Each row is a point. Each copy is the shape, with its points in the same order, turned, moved and blurred by noise. Is it also mirrored, or only turned?

Shape:
[[ 13 -37]
 [-50 -38]
 [ 15  44]
 [ -2 -26]
 [ 21  35]
 [ 18  51]]
Copy 1:
[[-20  17]
 [-27 -39]
 [ 56  22]
 [-14   6]
 [ 47  43]
 [ 58  34]]
Copy 1 is: mirrored
Copy 2, 6 rows:
[[ 12 -31]
 [-51 -38]
 [  8  50]
 [ -1 -24]
 [ 17  41]
 [ 13  56]]
Copy 2 is: only turned

Shape, 10 rows:
[[ 16 -56  39  -8]
 [  9 -38  45  -2]
 [ 31  57 -12  33]
 [-23  13  19  32]
 [ 15  61   9 -15]
 [-43  -4 -42  42]
 [ 27 -12  38 -13]
 [ 36  80   6  -8]
 [-18   0   0  65]
 [-18 -34 -11  58]]
Copy 1:
[[-18  -8  65 -33]
 [ -3  -8  54 -22]
 [ 44  56 -12  19]
 [ 13 -10   0  35]
 [ 61  18 -22 -19]
 [-38   6 -40  36]
 [ 20   9  45 -29]
 [ 76  42 -21 -10]
 [-13  12   3  55]
 [-43   7  11  38]]
Copy 1 is: mirrored
Copy 2, 10 rows:
[[ 40   1  60 -28]
 [ 37 -14  52 -19]
 [ 45 -23 -44  47]
 [  1 -30  11  25]
 [ 39 -42 -48  -5]
 [-39  23  -6  39]
 [ 52 -24  26 -22]
 [ 58 -53 -60  10]
 [ -4  -7  22  56]
 [ -7  22  38  43]]
Copy 2 is: mirrored
Copy 3 (10 x 4):
[[-28  44  15 -57]
 [-16  38  21 -42]
 [ 27  31 -35  55]
 [ -8   8  20  25]
 [ 48  -8 -32  13]
 [-66  -9 -16  48]
 [ 12  31   0 -37]
 [ 63   8 -43  30]
 [-37  26  14  45]
 [-62  41   9  26]]
Copy 3 is: mirrored

Shape, 9 rows:
[[ 23 -13 -26  26  35  39]
 [-24  34  16  46  59  50]
 [-50  28  -8  12 -52 -12]
 [ 55 -34 -45 -22  47 -32]
 [ 12 -27  57 -18  39   9]
 [-36  15   4 -31 -28  44]
 [-38 -34 -43 -30 -15   1]
 [ 10 -34  -7 -23  13 -23]
 [-10  49 -35 -29  61 -10]]
Copy 1 (9 x 6):
[[ 22 -41 -15  21  40  18]
 [ 18  33 -27  55  72  24]
 [-69  25  -1   4 -12  71]
 [-11 -77  24 -14  20 -46]
 [ 22  20 -28   4  -8 -41]
 [ -9  35 -23 -36   5  54]
 [-56 -28 -38 -38   4  28]
 [-21 -26  -6 -17  -9 -22]
 [-32   8  32 -14  78  -7]]
Copy 1 is: mirrored
Copy 2 (9 x 6):
[[ 48   4 -13   2  69  39]
 [ 19  34  49  40  78  46]
 [ 13  43   0  50 -33 -14]
 [ 29  10 -50 -74  64  -6]
 [-25 -24  25 -36  36  41]
 [ -2  35  -7  23 -26  59]
 [-12  34 -70  17   3  20]
 [ -1   0 -32 -28  27   4]
 [  6  94   7 -29  59  12]]
Copy 2 is: only turned
Copy 3 (9 x 6):
[[ 31   5 -20  49  26  33]
 [-22  68  20  48  62  28]
 [-58  18 -11   4 -34 -35]
 [ 94  -7 -25   8  26 -35]
 [ 24  13  74 -13  32  14]
 [-38  10  -4 -35  -8  25]
 [ -7 -42 -36 -25   0 -17]
 [ 26 -12  11 -11  14 -29]
 [ 25  67 -36 -16  50 -27]]
Copy 3 is: only turned
Copy 4:
[[ 21 -39  14  18  25  31]
 [-22 -14  53  42  42   0]
 [-37  34 -33  35 -54 -13]
 [ 71 -24 -29 -53  22   1]
 [  1  -5  48 -59  -9  -6]
 [-46  31  -3  -6 -16  39]
 [-26 -15 -59 -20 -13  20]
 [ 19 -10 -14 -44  -8  -7]
 [ 16  38  -9   1  68 -19]]
Copy 4 is: only turned

Shape:
[[ 28 -21 -13   4  18  31 -14  -7 -17]
 [ 23  26  32  -6 -14 -20   8   0 -49]
 [ 41  72  37  17  15 -49  41  28 -27]
 [ -1  -6 -40 -25  10   8  17  -3 -54]
 [-14  25  35   8 -13  -9 -22   9 -30]
 [ 38  60  16   1  20 -61   2  53 -36]
 [ 12 -14 -18 -50  14  11 -19  -2  37]
 [ 10  35  12  17 -28 -28 -72 -47  17]
 [-35   2 -20  23 -19   5 -23 -22  13]
 [-14 -35 -13   0  17  -3 -24 -11 -14]
 [  4 -51 -26 -18   8 -17  28   2 -17]
 [-25  10   4  -4  29 -20 -26 -40   9]]
Copy 1:
[[ -2   8 -21  16  13  27 -31 -28 -23]
 [ 15  18  25 -38 -17 -14   0  -5 -16]
 [ 54  34  37 -39   7 -19  30  39  21]
 [ -5  -4 -57 -28  -9   9 -20   4 -36]
 [-27  16  37  -6 -20  -4   2   8 -22]
 [ 35  42  32 -33   6 -31 -16  56  19]
 [-49  14 -30 -10   6  37 -39 -20  38]
 [-49  61  17  32 -26 -38   1 -43  18]
 [-53   1 -21  39 -28  -7  12  -9  -2]
 [-44 -14 -23   7  11 -10 -28 -16 -20]
 [ -9 -47 -43 -22   5  -4 -33  -8   2]
 [-64  24 -17   4  24 -21  15 -14   6]]
Copy 1 is: only turned
Copy 2:
[[ 36 -18 -14  42  13   7  -8  17   7]
 [ 22   7  42   4  -2 -34  10  38 -31]
 [-24  50  46   8  21 -55  41  65  -7]
 [ 38 -22 -36   8 -16 -32  27   9 -11]
 [-11  -1  32   1  -7   2  -7  26 -36]
 [-18  46  12  -6   4 -42  20  95 -17]
 [ 44   8 -19 -21  10  31 -14   7  43]
 [  1  47  32   9 -12   2 -83  -5 -16]
 [-18 -11   1  12 -23   6 -35 -26   7]
 [ 14 -34 -22   5  11  -2 -31   4   1]
 [ 33 -51 -19  -6   6 -35   3  19  34]
 [ -5  12 -10 -14  30  -5 -34 -22  -8]]
Copy 2 is: only turned

Shape (15 x 11):
[[  9   7   4 -20  18  -1  -5  12  -5  -2  12]
 [ 13   5   1  -6 -34 -17  -9   3  -8  14 -31]
 [  6 -20  -5 -10  -4 -11  33  -7   4   6  12]
 [ 20  10  12  12  19  -4 -12  -7 -20  10  16]
 [  0  12   5   6  15 -13 -16   7  12  14  15]
 [  9  14   2 -69  16   7  -2 -22 -11  14  -6]
 [ 18  12 -14  10   3  -8 -10   9  -6  -3   8]
 [ -5   6  -4   8  -3 -10   1   4  -9 -14 -10]
 [ -7  14  -1   2  14  95  -2   0   2  -9  14]
 [ 20   1  25   6  17 -26   1   2  -5  -6  13]
 [ 19 -15 -14   9   3  -9 -13  -9 -10  -3 -23]
 [ 20 -60   8 -31   9 -18  10  -4  -8  -6  13]
 [-27 -24  -2  10  -2   1   0 -11  -7  -9  13]
 [-25   7   0   0  18 -13   8  15 -16  22  -4]
 [-28  13   4   6  16 -23  -4  -3   4  18 -39]]
Copy 1 (15 x 11):
[[ -1 -22  -7 -10   4   3   6  21  -4   8  15]
 [ 16  25  -1  -9 -26   7  14   0 -25  -6 -15]
 [-10 -22 -19  -8   0  -1  33 -26  -8  -9   5]
 [ -1  -8   2  11  17   1 -22   4  -7   0   8]
 [ -5  -6 -15   9 -15  -2 -11   9   9  10  14]
 [-12 -33  14 -64  -7  13   0  16 -14  -6   3]
 [ 14   2 -23   2  11   4  -1  10  -3   7   1]
 [  1   5 -18   7   4  -3  17  19  -4 -12  -8]
 [-29   7   7  -7  44  70  23  31  26   3  40]
 [  9 -22   3  14   6 -24   2   1  -3  -3  10]
 [ 10  -2  -6   5   3  13   8   3  -4   1 -36]
 [  5 -65   0   4  -6  11  31 -18 -23  -4 -12]
 [-18 -17 -23  22  -5  21  18   5   3 -28  -1]
 [-40  -2 -18   5 -12 -10   6  18 -16   4   1]
 [-34  14  -4  -2 -29 -14   6  21   7   0 -25]]
Copy 1 is: only turned
Copy 2, 15 rows:
[[ -1 -18 -14 -12  13  -7   1   9 -19  -5  14]
 [  4  13  -6  21  -6  24 -19  26   7   6  -9]
 [ -6   0  28   7  15 -23  12  15  -3  -4  -4]
 [ -3 -18  -9   6  14  -3 -27 -18 -20  -3  17]
 [-11 -22 -11  -2  -5 -10 -15  -1   6  -8  26]
 [-16 -13  -1 -48  33  17 -11  31 -20  18 -10]
 [  7  -3 -19  12  15  -1  -7  -2  -1 -15  17]
 [ -2   0 -19  10  -5  -4  -1   1  -3 -17 -14]
 [ -8 -40  -4 -18  10  49  58 -44 -26  -4  10]
 [  6  -7   1   2  -3 -26 -27  -2 -22 -18  12]
 [ 15 -14  -4  19  15  11 -19   5   6 -21 -16]
 [  5 -27  36  10  26 -21  -3  44 -33 -24  -6]
 [-31 -23   6  20   1  -6  10   1  -9 -30 -13]
 [-17 -29 -20   6 -10 -20  -3   4   2  18 -12]
 [-12 -24 -16  -6 -25  -4 -26   3  25   3 -31]]
Copy 2 is: mirrored

Shape, 15 rows:
[[ 15  20   1 -14 -14  -7  15  -5  10  -1  28 -17]
 [ -9  -6 -15  54  23  11   2  -5   1   3 -93 -44]
 [ -8 -28 -17   9  23  11  18  -1   6 -25  -1 -33]
 [ 10   3  34  -8   1 -17  18  20 -23   1  23   7]
 [ 13 -10  -8  30   2   2   7  -1  20 -53  19   5]
 [ 12  21 -11  -9  25   3 -17 -14  11  20  17   3]
 [-28  10 -10  -4  -4 -40  12  51 -14 -18  12   8]
 [  6  19 -10  -2 -11  20  -8   9   5  10  17  -4]
 [-56  17 -18 -14  -3   8 -11 -12  14 -33  10   0]
 [ 12 -22   6  -4 -10  16 -31   5   9  14  14  -7]
 [  3   7  14  11   9   3 -19  18  17  18  14 -31]
 [  1  18  10 -14  -9 -25 -22 -15  -5   6  29 -18]
 [ -4  21  11  32  -3   0   5  -6  -3  11  32   3]
 [  1  14 -13  21  -4  -6  -2  13 -32  -7  30  -1]
 [ -5 -32 -24  51  -9   7  -2 -11  20  11   1   4]]
Copy 1 (15 x 12):
[[ -6   8   5  17  15  -4  -9 -25 -10  19  20  -5]
 [-19  -7 -71   0 -18  -1  29  37   4  11 -87  19]
 [-28  30 -30  13   4  -1  22  31   4   1   9   1]
 [ -3   5  37   9  31 -11   8  -3 -40   6  11  17]
 [-17   5   0  19  -4 -13  32   7  29 -17  28  30]
 [ 15  14 -12  -3  -5 -21 -36  -6 -16  -3  14   0]
 [-31 -27  31   8  47 -28   3  22  -4  42  13  17]
 [  7   2  -2  11  13  15 -30   0  -1   5   7   5]
 [-67  -1   3  -5   2 -13 -36   8  27   7  11   0]
 [ 17  -4   6  21  14   3 -13  16   3 -25   4 -20]
 [ 11   6  -4  41  -1 -13 -21  11 -17   8  -9  -5]
 [-10 -16   2  19  17 -29 -22 -26 -35  -3  16 -13]
 [ -6 -10  12  16 -20   3 -13  -5 -24   2  11  23]
 [-11 -33  -4  11  18   0  -8  10 -21  -1  29  29]
 [  4 -28 -11   5 -38  12  15  31  15  -4   4  -6]]
Copy 1 is: mirrored
Copy 2:
[[  8  32  -3  12 -11   2  -8 -15   6 -15  31  -4]
 [-33  14  -6  32 -26   7   9  46  -6  11 -95 -12]
 [-28 -18  -7  25  -3  21 -18  10  -1  -9  -8 -30]
 [  0   9  37 -21   5   4 -28  -8 -10 -22  15  18]
 [ 24 -24 -14  25  15 -18 -12   6   0 -30   1 -25]
 [  4  19  -2  -1  -1 -15  -2   8  37  21  23   3]
 [ -7 -19  35   8 -22  -6  -3  33 -29 -35  37  26]
 [ 17   9  10  17 -18   6  -5  -6  25   2  11  15]
 [  4 -13  14  53  -2   1  16  21 -20  29  38 -14]
 [  4 -12  16   1 -29  -8   1 -23  30  12  -1   2]
 [  5  14  33   6 -29  -5 -15   7  39  -2  -2 -13]
 [  6  27  20  -5 -22 -25 -11 -10   0  10  36 -10]
 [  6  28  17  35   5 -26 -25  -1  13 -13  13  13]
 [  5   0  -2  16 -15 -13 -40   5   3  -9  16  25]
 [-21 -14  -9  38  -8 -29   0 -16  32 -16 -24   7]]
Copy 2 is: mirrored

Shape:
[[-21   0  19 -33  11   1   4  28  11 -18  -9  -7]
 [ 32  19 -43  14  23  28  -1   5 -63  24  13 -10]
 [-16  -2  16 -14  25 -13   1  22   8  25 -11  73]
 [-15  10   8  14 -22 -12  18 -17   8   5   5   3]
 [ 66  13  14 -28  12  -8 -81  14  18  -8 -14 -18]
 [ -2  20  17  39  22 -17  11 -80 -17  -1   9  -4]
 [ 13 -27 -18 -35  22  -6   5  22  13 -30  -6  11]
 [-23  -3  -5 -13   5 -22  -8  31  -6   8  22 -13]
 [ 21  16   5  -3  29 -18  16  27  -1  21  -1  -7]
 [-10  13 -17 -43  18 -17   0   8  16  19 -20 -12]
 [ -7  22 -14 -26  16 -17 -50 -13   6  -6  14 -18]
 [ 14  14  11  23  16  33  -7   5 -13  20 -18  13]
 [ 10 -41   6 -26  15   3   4  17  -1  23  -7 -19]
 [ 12  15  21  16  32  32   9   7  -1  19  21 -12]
 [ -6 -13 -95  51  34  25   9 -43  17  17  -6 -20]
 [-12  18  11 -30 -17  16   8  10  15  23  41  11]]
Copy 1, 16 rows:
[[-19  -4  -9 -56  12  19  21  16  12   0  -1  -1]
 [ 33  20 -73  12   3   0  -9   6 -47  21 -34 -11]
 [-36   3 -31 -22  23 -18  -3  -8  59  19 -32  34]
 [ -6  14   5   9 -13   5  34 -13  12   7  -3   7]
 [ 52  -3 -13 -48 -29  31 -36  62  21 -28 -36  31]
 [ 30  23  35  19   3   4   4 -61 -20   4 -35  15]
 [ -4 -10 -34 -40  12   1  -7   9  29 -33   4 -19]
 [  6  20 -19 -36   4 -14  12  18   4  17  22   5]
 [ 18  30 -23 -22  14  10   4  15  25  25 -24 -15]
 [ 17  24 -32 -58   7   2  39   5  23 -12 -21   4]
 [ 28  29 -14 -50 -10   5   1   6 -11 -25  -3  39]
 [  5 -10 -26  10  18  20   6  15  -5  20 -49  20]
 [ 34 -28 -30 -40   9  -6  19   9  24  15  -2 -13]
 [ 23   6 -21  -4  26  46   3   1  -3  36 -17   9]
 [ 59  20 -47  46  60  -7  45 -20 -24 -54  -9   5]
 [-10  12 -39 -23 -17  35  25 -10  19  26  17  26]]
Copy 1 is: mirrored
Copy 2:
[[-46 -10  16  -9  32  -6 -21  17   4  -9   0  -6]
 [ 37   5 -11   4 -17  24  17 -10 -64 -10  16 -19]
 [-39  14  18  21  45  20 -10  -5 -25  20 -25  52]
 [-32  27   4  19 -11 -20   8  -9  11   5  -6   7]
 [ 43   3  54 -48  20  16 -68  -6  12  13   6  -8]
 [ -6  19  22  56 -25  -6  11 -74  16 -12   2 -22]
 [-14 -24   3 -22  44  -6 -12  -1   7 -20  10  30]
 [-30   3  11   1  13 -25 -17   7 -29  13  28   2]
 [  4   8  26   7  37 -17   4   1 -23   8   0 -12]
 [-15   2  -8 -15  37 -29 -34 -11 -19   1 -19  -9]
 [ -8  13  14  -9   4 -13 -64 -33  -5  -5  29  -8]
 [  6  13   7  13   4  48   1  -2  -7  11 -14 -17]
 [-14 -43  10 -24  19  -6   7  -7 -10  27  -4  -6]
 [-11  14  17   4  22  28  26 -14 -11  14  18 -37]
 [ 35   6 -94  31   9  -1  13 -43  13   3  31  -5]
 [-56  38  15 -40   9   2   3 -17 -21  13   7  -1]]
Copy 2 is: only turned
Copy 3 (16 x 12):
[[  1 -20  10 -30  -5  -1  16  58   1 -25 -21  24]
 [ 21  31 -29 -18  10  -7 -18  -2 -64  46  19  27]
 [ 14 -10  49  15  18  -3 -11  46   4  18 -42  75]
 [ -1   4  23  21 -24  -4  29   8   3  -2   1  28]
 [ 38  33  -7 -60  15  11 -58   3  30 -52   0  27]
 [-25  17   5  41  35 -17  31 -40  -7  -5   9   9]
 [ 38 -35 -16 -30   3   9  11  29  -7 -21 -28  50]
 [  4 -31   9 -23 -25 -25  -8  32  -2   4  13  31]
 [ 33   8  -5  -8  15 -19   6  43   8  18  13  32]
 [  0  -2  -6 -43  -3 -10  16  30  23  15 -19  45]
 [-22  -5  -9 -42  -4  -9 -22  -7  12 -20  -2  39]
 [ 13  31  13   7  16  24 -14  26 -22  14 -13  14]
 [ 42 -21  19 -43   9  19  16  30  -1  15  -2  12]
 [  4  18   6   2  27  23  -5  38 -19   8  28  16]
 [ -9 -18 -69  18  -8  48   8 -40 -12  63 -10  14]
 [ -6   4  36 -16 -23  17  12  38 -12  -1  27  61]]
Copy 3 is: only turned

Shape:
[[-13 -16 -32 -73  20  11  10 -30  -3  21  12 -25]
 [ 32   4 -18  -5  21  29 -12 -38   9  25  -3 -27]
 [ 27   3  38 -32  19  25 -27 -14  -9 -50   8  -2]
 [  0 -10   1  15  -9  -7  11  12  -4 -18   6 -33]
 [ 27  -2 -21  -8   2  95  55 -31   3  -6   3 -25]
 [ 10   1 -28  20  20  15 -21  11   7 -16 -15  -4]
 [ 36  -5  31  18   3  -7  49 -23  -4 -78   9 -30]
 [ 35  -9 -31  25   6   4 -16 -16 -53   2  52  -7]
 [-72 -15 -12  32   0  16 -28  13 -18  16   9 -18]
 [  1 -15 -30  12 -18 -16  23  -5 -18  23  -3 -22]
 [ 30 -26  26  -5 -11 -16 -32  42  10  11 -10  -1]
 [-37  14  33   6  12  -6  -4 -27  13  19  23  19]
 [ 37  78  11  21  -6   1 -22   3   4  -9  -2 -18]
 [ 37 -17 -17 -23  15   2 -33  -1 -94  14  -2 -45]
 [-16 -11   7  22 -85   4  -4 -14   8  -3 -14 -44]
 [  1 -25  -8 -12  10   2  39 -17 -39 -59 -15  -3]]
Copy 1:
[[  1 -10  -8 -34 -27 -19  43 -57  -7  -2  31  36]
 [  7   6  16 -32  -9  31  43 -20  10   9  21 -19]
 [ 33  25  24  12 -26 -32   2 -23  -4 -33  15 -42]
 [  3 -23  20   9 -24 -19 -14   3   8  34  18 -12]
 [ 24 -42   8  22   7  17  62 -50  47  -3  48 -41]
 [ 15  -4   5 -19 -13  13 -25 -13  28  11   1 -19]
 [ 35 -41  73  42 -25 -34   5  22  11 -19  17 -22]
 [ 23 -39  16 -15  -9  23   7 -13 -52  18 -35 -36]
 [-62  -9 -18 -13  -6 -20 -27 -22  10  46 -14 -23]
 [ -7 -29   6   1  -8  13  14  -2  -1  48  -3  23]
 [ 24  43  13   5   5   3 -40  -6 -24  35  26   0]
 [-62  12  -9  12 -10   6  -1   2 -17 -21  18  -8]
 [ 22  15 -12   4 -49  31   1  53   6   2  18 -47]
 [ 53   4  -9 -44   3 -31  43 -10 -32  40 -38 -21]
 [-23  10  23  54 -46   8  15  -6  21  80   9  -7]
 [ 30 -36  31  27  -3 -44   9 -16  27 -14 -20  12]]
Copy 1 is: mirrored
Copy 2:
[[-14  -8  11 -71  19  15 -19 -45  -2  21 -41 -30]
 [  4  -5  -2   4  -2 -16 -13 -56  20  32 -35 -43]
 [-34 -25  39   5  11 -26 -25 -43  44 -40 -10  -9]
 [-17  -9 -16   2   1 -14  20   4  -1 -11  -7 -12]
 [ 14  22 -25 -35  19 -13   1 -27  90  13 -13 -63]
 [ 13 -11 -20  26 -10   7 -25 -19   6 -21 -18 -28]
 [-37  30 -14  11  42 -59  20  -9  35 -50  -6   2]
 [-22  17   2  -3 -29 -44 -40 -12 -15  15  21 -52]
 [-10 -26   0   7 -24  58  22 -12 -20   7  33 -35]
 [ 10  18 -12 -17 -14 -11  12   3 -20  20 -18 -16]
 [  7 -62   6  11 -23 -30  -6  -2  -5  -4 -17  22]
 [-29 -10  23  22  21  28  -4 -27   6  41  13  14]
 [-26 -10  25  68  -1 -22 -14  16  23  10 -53 -35]
 [ 12 -12  53 -32 -28 -54 -12 -24 -36 -15  -7 -71]
 [-29   6  -3   1 -57   3  69   4  22   9 -27   3]
 [  0  40   9 -28  26 -14   2 -16  13 -53   4  -7]]
Copy 2 is: only turned
Copy 3:
[[ -5  17 -15 -61  30 -16  24 -10  -5 -41 -25 -39]
 [ 13  32  10 -30   9 -12 -31 -44   8 -29  -1   9]
 [ 12 -12  20  21 -19 -10 -34  12  -8 -64   9 -27]
 [ 13 -20 -20  14   3  23   0 -19   5  -1  -8   8]
 [ -1  57   4 -23 -13  66  -3 -52   5 -79 -17   4]
 [ 17  26 -22   5   5   6 -40   3 -10   3  14   2]
 [ 26  -7   6  71 -29  20  21   3  -4 -45 -38  19]
 [ -7  26 -17  26   4 -33  19 -48  14 -16  48  14]
 [-33  -9 -30  -7  63  34 -23  11  18  11  36  11]
 [-13  -1 -31 -13   4   2  11 -35  -9  17 -10  14]
 [ 23 -52   8 -16 -19   2 -26 -11 -35  12  32  -4]
 [-37 -16  35 -25  16  -8 -12  31  30  -2   4  17]
 [  9   0   3  33 -44  -7 -63 -22  48  10 -10 -14]
 [ -3  -7 -30  25  33 -37  -4 -73 -30 -22  24 -49]
 [-15 -51 -55 -11 -11  30 -26 -33  25 -18 -14  51]
 [-21  22 -22  35 -11  23  16   5 -40 -42 -26  -8]]
Copy 3 is: only turned
Copy 4, 16 rows:
[[-55  -9 -37 -58  -6   6 -24  -7   5  26 -10 -30]
 [-13   5  -9 -11 -31  33 -14  -6 -21  27 -50 -20]
 [ 16  32 -32  15   7  13 -21  23   3 -18  -7 -49]
 [ -9 -12  -7  10 -20 -27   8   7 -28 -15  -6  -9]
 [-50  -6  -6 -11  -5  79  22   4 -57  -1  -8 -45]
 [ -3   2 -29  29  -7   5   3 -11 -17   0 -31  17]
 [ -7  -2  15  52   9 -26  -4  11 -52 -18   5 -77]
 [ 52 -38 -26 -13   3  -1   7   3 -40  39 -20 -17]
 [-11  17 -48 -24 -15 -33  17  23 -52  11 -10  61]
 [-12 -26   0 -26 -19 -25  11 -32 -39   5 -15   2]
 [ 28  -6   9  -3 -20 -17  -6  12  26 -41 -23  17]
 [  1  55   4 -21 -13 -17 -36   1 -29  24  13  21]
 [ 33  24  -9  44 -69   7  10 -16   0  15   2 -17]
 [ 31 -24 -47 -44   1 -22  48   8   8  25 -58 -43]
 [ -3   3 -12 -25 -72 -30   7 -11 -70 -57 -13  -3]
 [-24   2 -26   4  46 -24  14 -12 -37 -18  -8 -50]]
Copy 4 is: only turned

Shape, 17 rows:
[[ 24 -18 -31  37  -9   8   3   1 -25 -35  43  10]
 [ 56  15  -2  15  12  -9  29 -63  -5  -5 -41  46]
 [ 10 -31  -6   6   4 -18 -28  19  -8  18  19 -13]
 [ 19 -10 -30   6 -15  34 -15 -37  -1 -15  23 -29]
 [-16 -66  26  -1 -14  12  -9  13  19  32 -48 -33]
 [ 18 -35 -15  10 -17   2  39  25  43  43 -14 -39]
 [ 15  -4  27 -16   8  13 -14   8 -32  40  59  13]
 [-51 -21   5 -11 -26  24  31  27   6 -53 -18 -14]
 [-31 -19   4   1  34 -39  -2   0   2  -2 -23 -47]
 [-59  29 -21  43  -7  34  -6  26  -5 -13  -4 -19]
 [ 54  -1  43 -29 -18  31  14 -23  54  17   7  12]
 [-16   0 -39 -15  12   0   0 -20 -12  12  33   0]
 [ 46 -16 -56 -18  89 -20  -1  14  -2  -1  -8   1]
 [  1 -32  12   2 -32  10 -47  -3  13 -25 -32 -37]
 [  7  16 -64 -31   1 -17  -5  23 -31 -18  32  -8]
 [-47  10 -43   9   7  21 -37 -16  41 -21  63  13]
 [ 21 -38 -26  -5 -33  18  -8 -34  54 -32   2  15]]
Copy 1, 17 rows:
[[ -4   0 -18  44  16 -14   8  28 -18 -10  34  27]
 [-53  34  22  30  30  23 -25 -24  52 -45  17  37]
 [  5 -25  -3  34 -14  -2  20   3   8  20  -1   8]
 [ -8 -11 -41   5   4  35  -5  19  -6 -20  32  -7]
 [ 25  -5 -10  32 -12  11 -14 -46  17  27 -42 -48]
 [ 17   8   0 -12  23 -17  10 -43  22  37  21 -42]
 [ -6 -56  30   5  34   9  18  17  -9  17 -25  40]
 [ 25  56 -19   0   0 -14   2 -13 -46 -30 -29 -21]
 [ -3  -4 -24  -6 -57 -28  -8 -22  17  -3 -31   2]
 [-42  30 -54   0  11 -31  18  33 -30   8 -27 -25]
 [ 25  -3  55 -17  48  48  -3   7  32 -24   3 -13]
 [-37 -24 -18  -2  -4   2  32 -11 -14 -19   9  19]
 [  5 -13 -42  13 -14 -20  52 -34  72 -33   7  55]
 [ 19  15 -33  32 -27  40 -13  24   7   5 -23 -34]
 [-19  12 -39  -4 -16  12  65   5 -22  -2  17  47]
 [-38 -34 -16   3  -9  -9  56  51 -32 -57  15 -34]
 [  4  16   4  39   1  43   8   5   7 -50  41 -41]]
Copy 1 is: only turned
Copy 2 (17 x 12):
[[  5 -33  -3  17  32  -6   2 -10 -56 -12  25   3]
 [ 41  16  36   6 -12 -41  54 -43  14  11  10  32]
 [-10 -15  19  27  -3   8 -39  26   0   4  20 -13]
 [-31 -11  10   1  20 -19 -20  -9 -40  21   5  40]
 [-57  24  26  46 -55  12 -23  27   2  11 -21 -12]
 [-34 -32  23   9 -89   9 -17  18 -15  10  17  24]
 [ 14 -23  28  24  37  32 -22  51  17  23   8  22]
 [-66  -9 -34  -1 -14  33  23  -3  -1 -37 -41  -6]
 [-69  -4  14  13 -16  14 -11 -13  23  15  31 -37]
 [-46 -15 -15 -43   2  -2  16  16 -26  18 -25 -40]
 [  2  25 -11  22 -37   5  -1  23  18  29  15  95]
 [-32 -60  27   0  21 -12  -1   8  11  20  10   9]
 [  8 -64  20  24 -15 -10 -38 -67  37  46  22 -11]
 [-51  48  -4  20  -6 -14 -43   2 -15  -8 -17   4]
 [-14 -70  13 -25  37  -6 -36 -20  14 -14  10   9]
 [-51 -63 -47  -1  43 -47   2  33  -5  36   6  11]
 [-33  -5 -20  48 -15 -45   1  -8 -27  -9  -1  54]]
Copy 2 is: only turned
